Each row is a point. Two turns around zero, p and q, are shown by what they do to some points. Write where each new point lands after one turn and then the other. Backwards means that the second turn is done in reverse. Each puzzle has new turns, and all numbers are rounded.
(in the rows, 128 means zero)

Turn p:
[ 92 115] => [165 139]
[119  98] => [139 157]
[173 171] => [81 88]
Turn q:
[ 97 115] => [ 98 114]
[131 139] => [131 139]
[107 175] => [105 174]
[177  83] => [179  85]
Where do these land?
p, then q backwards: [101 144] => [153 109]
q, then p: [152 178] => [103  78]
q, then p: [154  73] => [103 184]
q, then p: [104 117] => [152 139]

Turn p:
[101 102 126 103] => [121 115 168 113]
[141 149  80 190] => [102  93  60 146]
[120 127 142 190] => [116 114 110 187]
[148 152 172 117] => [150 177 127 140]
[ 83 124 143  91] => [105 144 179 114]
[175 113 105  77] => [174 124 124  69]
Turn q:
[ 88 166  85 124] => [174 162 123  88]
[126 117 174 145] => [108 125 101 165]
[153  68 171  81] => [ 43  95 127 127]
[115 139  75 144] => [178 123 137 100]
[154 106 165 156] => [111 102 123 176]
[133 172  98 118] => [154 161 158 112]
Where do these land?
q, then p: [136 132  78  80] => [147 175 170 105]
p, then q backwards: [ 77 160 165 172] => [163 146 201 121]
p, then q: [112  92  86  95] => [ 68 115 113 108]
q, then p: [142 122 144 106] => [106 133 147 138]
q, then p: [143 141 188 177] => [104  94  82 178]
p, then q: [159 120 107 137] => [127 102 152 111]
